Rows are points. To make a cloud, some directions were put in groups of two or more. Within a group, all points are equally far from the middle, so they leave a hole (a ring in 2 directions, a hollow ball in 3). The other directions are filled evenly. Then the cloud was stretched, turned, moved and blurred a little. How many holes are there, and how many directions does each take, smallest first?

Cloud (13 x 2):
[[-36 -42]
 [  9  46]
 [-47  -5]
 [ 46 -31]
 [-41  17]
 [-41 -33]
 [ 44  35]
 [ 55  20]
 [ 30  44]
 [ -7  44]
 [ 34  42]
 [ 14 -52]
 [ 55 -14]]
Holes: 1 (2)

Cloud (22 x 3):
[[  8  50  14]
 [-54 -11  -6]
 [-28 -48  14]
 [ -4   1  60]
 [-42  31 -21]
 [ 42  11  -7]
 [-59   9  17]
 [ 30  35  -5]
 [ 28  38   3]
 [-36  35 -24]
 [  0  48 -20]
 [  8 -42 -27]
 [ 27  15 -36]
 [-21 -37  45]
 [-48 -25  -9]
 [  5  11  56]
 [-15 -49 -11]
 [-56   7  32]
 [ -4 -10  59]
 [  1  -3  59]
 [  6   8 -48]
 [-27 -37 -22]]
Holes: 1 (3)

Cloud (29 x 4):
[[-44  15  -1 -17]
 [-18  -9  33 -23]
 [-28  11 -24 -44]
 [-30  15  50   8]
 [ 16 -22 -17  35]
 [  5 -25 -41 -50]
 [ -9  18  33 -34]
 [-25  29  49  17]
 [ 42  12   5  26]
 [ 30  13   3  52]
 [  2  22 -34  27]
 [ 39  19 -12  29]
 [-12   7  49  -3]
 [ -9 -24  32   2]
 [-39 -17  -3 -16]
 [ 27  18  18  52]
 [-47  19  -8   8]
 [-39 -18 -20  29]
 [ 43  12  21 -29]
 [ 28 -18 -49 -21]
 [ 35  41   6  -8]
 [ 47  13 -50 -14]
 [  8 -10 -56 -33]
 [ -3  -5 -28  54]
 [  0 -26 -25 -60]
 [-18 -14 -35 -34]
 [  6  42  -9  28]
 [ 21  27 -42   6]
 [ 15  -8 -51  -4]]
Holes: 1 (3)

Cloud (47 x 6):
[[ 40 -10   6 -23 -19  -2]
 [ 30  -8 -36 -31 -43  -5]
 [  5 -39  53   1  12  16]
 [-15 -12   1 -60 -14   0]
 [-28   9 -47 -42  -9  -4]
 [  1  -4  41 -19   8 -24]
 [ 46   8   5 -37  -5 -37]
 [  9   4  43 -15  -1 -43]
 [ -2 -60  -8  17 -18 -16]
 [ -9 -31 -56 -12 -11  21]
 [ -1  22   6 -36  -1 -11]
 [  0 -40   2  22 -44  -4]
 [ 13   6 -38  30   0   3]
 [ 34 -18  30  -2   0  -4]
 [-21 -15 -13  13   4 -30]
 [ 21 -34  -9 -39  -1  16]
 [ -1  21   6 -29  18   2]
 [ -3  27 -15   3 -19 -34]
 [ -4  -8  23   8  23 -35]
 [  3  20   5 -45  -2  -5]
 [  9 -14 -51   9 -24   1]
 [ 26 -34 -15 -12 -24  15]
 [-16  13   8  -5 -19 -38]
 [ 40  12   6 -14 -17  26]
 [ 33  18   3 -27  17 -10]
 [-16 -20 -42 -14 -27  -2]
 [ 30   0  48  -1  -7 -50]
 [  4 -27  15  -3  30 -20]
 [ 13 -53  -6 -17   2  18]
 [  2 -28  33  17 -42  -2]
 [ -9   1  18 -32  22  27]
 [ 31   7  -3 -12  16 -37]
 [  6  29   0 -26  13 -22]
 [ -3 -46  34 -24 -19 -11]
 [ 31 -45  29  29 -34 -13]
 [  8 -37 -19  41 -16  -2]
 [ 20  12   6 -23  26   7]
 [ -8  21   1 -11 -28 -37]
 [ 14 -11  18 -32  -5  18]
 [-22  -6 -26  -9  26   2]
 [-10 -26 -22   2  16 -24]
 [ 22  -1 -30  13  13  -9]
 [  9 -31  37 -23  16  -6]
 [ 23 -32   7 -17  17  37]
 [ 14 -10  45   3  15 -11]
 [  2  16 -26  37 -19   1]
 [  8  -3 -33   5  18  -5]]
Holes: 1 (3)
